Each row of a before or after table is a point. The points were changed in one or more steps. Then noise was added and the rows were shuffled. The steps act on columns, c1 being the first. Name the steps. A step turns or swaps two columns, mirrors them in a line or flattens them onto one, adds a multiple of one to another, or multiplies or shifts one. Angles are multiples of 10 degrees, from the lower column toward the higher: turns from -170 to 170, lines from 10 to 170 but not 90. Use the fewest steps. Two steps may share a column if one is a turn and the other turns, adds or multiplies; they go together, in the order done. Otherwise the lowest column goes first.
In the rows, zero is written as 128.

Before, 9 rows:
[[109 124]
 [ 89 118]
 [110 173]
 [151 151]
 [ 97 126]
 [108 161]
 [168  99]
 [142 166]
 [101 187]]
After:
[[119 189]
 [129 126]
 [121 161]
 [124 130]
 [127 125]
 [119 175]
 [135  93]
 [121 163]
 [120 147]]
Steps: flatten c1 and c2 onto the line at 100 degrees

Before:
[[105 161 136 150]
 [ 86 137 145 115]
 [119 102 145 149]
 [144 128 130 132]
 [153 116 166 153]
 [ 80 108 143 100]
 [138 109 164 173]
 [ 98 128 142 117]
 [180 151 166 166]
 [115 127 120 114]]
After:
[[136  96 106 159]
 [121 130 115 106]
 [146 147  83  86]
 [143 160 121 161]
 [140 129  95 110]
 [144 119  87 108]
 [165 140 153 165]
 [161 148 139 198]
 [131 128 147 137]
 [170 101 182 188]]
Steps: swap c1 and c3; multiply c2 by -1; multiply c4 by 1.6

Before (14 x 9):
[[114  85 112 156 108 109  95 145 165]
 [143 131 121  92 137 180  98 113 128]
 [115 130 111 130 112 157 138  73 123]
 [127 146 118  90 101 140 114  69 152]
 [142 124 129 100 192 164 121 128 160]
 [125 138 127 158 119  73 149 121 143]
 [128 120  99 159  97 134 141 123 127]
 [153 157 150  88  91 150 122 112 137]
 [176  59  90  75 124 146 147  94 129]
 [128 100 133  86 145 151 158 119 133]
 [158 116  94 117 119 167  90  89  96]
 [ 75 158 183 146 122 103 124 163 106]
 [134 152  87  98 117 122 147 125 174]
 [102 125 102 129  72 101 111 108  94]]
After:
[[116 127 111  72 107 156 134 145 153]
 [130 122  99 112  98 134  99 115 155]
 [ 99 123 106 122  76 100 123 148 125]
 [126  95 131 109 145 151 177 124 163]
 [176  62  91 101 124 148 186 147 159]
 [147 130 124 134 139 179 149 171 157]
 [135 151  86 120 121 120 159 122 205]
 [ 72 158 181 160 121 109 110 111 139]
 [150 156 152 120  90 150 161 148 166]
 [117  87 114 154 111 111  91 136 197]
 [136 129 129 138 196 165 154 145 190]
 [162 115  94 113 124 168 125 179 129]
 [126 140 127 107 115  72 111 108 175]
 [125 143 122  90  98 138 159 178 182]]
Steps: turn c4 and c7 by -70 degrees; turn c4 and c8 by -120 degrees; shift c9 by 30

Before:
[[126  58 156 179 152 125 120 120 158 106 135 160]
 [128 131 120  99  96 169 163 119 109 101 119 164]
 [122 154 112 123 137 158  85 133 166 163  85 154]
 [132 120 137 151 157 108  97 138 131 132  93 163]
 [117 103 126 139 145 137 127 170 137 113 102 107]
 [125  58 151  78 148 142 112 122 104  66 119 131]
 [160  57 127 130 119 141 127 203 134 123 114 138]
 [151 128 163 131 141 148 114 144 120 149 115 139]
 [147  70  88 157 138 141 191 133 122 137  96 158]
 [131 101 103 130 119 166  95  97 103 107  48 116]]
After (10 x 12):
[[181 119 137 168 157 118  97 122 131 132  93 120]
 [200 128 163 139 141 150 114 141 121 149 116 129]
 [210  57 127 132 119 171 127 151 134 122 112 150]
 [176  58 156 168 152 122 120 125 158 106 135 112]
 [176  58 151 105 148 135 113 132 103  65 119 195]
 [177 131 119 152  96 155 163 144 109 101 119 166]
 [167 104 125 109 146 152 127 143 136 114 102 118]
 [171 154 112 153 136 154  84 142 165 164  84 135]
 [197  70  89 161 138 141 191 135 122 137  97 126]
 [180 102 103 114 119 144  96 136 102 106  49 129]]
Steps: shift c1 by 50; add 0.3 times c2 to c4; turn c4 and c12 by -70 degrees; flatten c6 and c8 onto the line at 30 degrees

Before:
[[157 147 120 110 107 109 135 140 149 122 126 118 126 151 148 128 124 132]
 [166 117 122 158 138 104 105 143 124 136 152 131 122 170 154 153 116 125]
 [126  97  81 159 165 140 146 154 127  98 112 126 127 141 120 159 168  93]
 [136 160 133 109 136 119 116 131 146 137 146 155 130 151 105 115 123 131]
 [117 163 133 120 136 135 113 132  98 108 145 152 168 101 144 102 137 121]
 [113 128 125 133 165 134 112 117 157 145  88 106 118 168 126 141  99 115]
 [119 133 136 162 118 137  77 127 123 147  86 124 134 131  93 117 154 113]
 [163 117 104 118 101 123 125 152 141  86  86 142 159 140 146 135  98 131]
 [103 138 134 133 128  96 125 132 134 155 141 111 141 124 139 137 135  79]
 [117 118 124  96 118 135 144 139 101 116  95 103 101 100 120 111 101 114]]
After:
[[122 139 134 125 140  30 126 131 134 154 142  85 166 123 129 138 134  72]
 [123 132 135 178  93 155  76 126 123 148 109 118 147 129 118 118 154 112]
 [165 117 121 141 155  56 105 141 122 136 165 135 111 173 139 152 115 139]
 [118 127 124 152 125 145 111 115 157 147  96  73  99 168 164 141  98 111]
 [120 163 134 111 146 148 112 131  99 110 139 186 248 101 136 102 138 119]
 [154 147 121 115 149  70 133 139 149 120 118 103 124 151 107 128 125 140]
 [160 117 103 139 147 110 123 152 141  88  87 164 221 140 102 134  97 143]
 [138  96  82 162 119 164 147 154 127 100 128 122 125 139 166 159 167  95]
 [124 118 123 116 120 149 144 139 100 118  84  66  47  98 116 113 103 111]
 [136 162 131 102 104 102 114 130 146 137 134 195 135 151 137 118 124 133]]
Steps: turn c1 and c18 by 20 degrees; turn c4 and c11 by 30 degrees; swap c5 and c15; multiply c6 by 3; multiply c12 by 2.5; multiply c13 by 3

Before, 9 rows:
[[146 192  99 217 190 124 133  94  67 149 105 173 180 181 156 178 176 170
  122  72  93 142  98 111 110 136 122 152 175 171 152  98]
 [106 120 120 131 113 117 148 130 161 133 135 110 159 108 120 112 130 109
  110 111 104 125 109  95 117 105  97 120 119 146 135 117]
 [142 213  77 191 174 128 122 139  88 121 111 125 182 178 148 196 172 186
  113 102  98 161 119 124 110 136 101 106 146 146 151 131]
 [144  89 159 154  95 108 146 124 146 135 149 101 143 131 128 116 133 126
   83 121 104 151 118 113 128 101 140 135 104 114 163 135]
 [127 139 140 144 157 143 144 134  73 127 134 238 103 142 150 159 149 134
  108  92 150  84 207 177 113 171 147  67 108 121 141 154]
 [ 92 135 149 147 117 112 165 118 142 148 128  89 123  82 110  97 142 189
  111 135 150 132 134 131 124  85 172 141 102 119 143 114]
 [148 109 131 138 101 111 158 112 161 106 142  98 155  94 124 117 146 140
  111 109 121 123  98 133 104  82 122 125 154 104 137 130]
 [121  98 147 154 109 136 168 115 147 133 144 106 174 107 137 127 132 117
  123 146 129 141 124 111  92 109 130 145  98  88 119 138]
 [126 117 149 128 134 124 134 109 140 123 133 108 143 108 132  98 137 145
  107 153 133 102 124  81 138  93 128 115 136  99 147 141]]
After, 9 rows:
[[146 192  98 217 190  88 133  93  68 149 103 173 181 180 148 178 176 169
  122  74  92 142  97 111 110 136 122 152 174 171 152  98]
 [128 138 140 144 157 148 144 133  73 127 134 237 103 142 144 159 149 133
  108  93 150  84 208 177 113 169 149  67 108 121 143 154]
 [106 120 120 131 113 119 149 129 161 132 135 110 160 108 124 113 129 110
  110 111 104 125 109  96 117 107  96 121 119 145 136 117]
 [143  89 159 153  96 104 146 124 146 135 148 100 143 131 128 116 132 125
   84 120 104 152 117 112 129 101 140 135 103 114 163 136]
 [126 118 149 127 133 106 135 110 140 123 133 108 142 108 129  98 138 145
  106 154 133 103 124  80 138  94 128 116 137  99 146 140]
 [142 214  77 191 174 138 122 138  87 121 112 125 181 180 142 196 172 186
  113 103  98 160 120 124 111 136 101 106 146 146 152 130]
 [121  98 147 154 110 123 169 115 148 132 145 106 173 107 135 127 132 117
  123 148 129 142 123 112  91 108 130 145  98  88 119 138]
 [147 109 130 138 101  95 158 112 161 106 141  99 154  95 125 115 147 140
  110 109 121 124  98 135 104  83 122 126 155 104 137 129]
 [ 92 135 150 147 115 103 163 118 143 149 129  90 123  82 116  96 144 190
  111 136 150 131 133 131 124  86 171 141 102 119 144 114]]
Steps: add 1 times c8 to c6; multiply c15 by 0.7
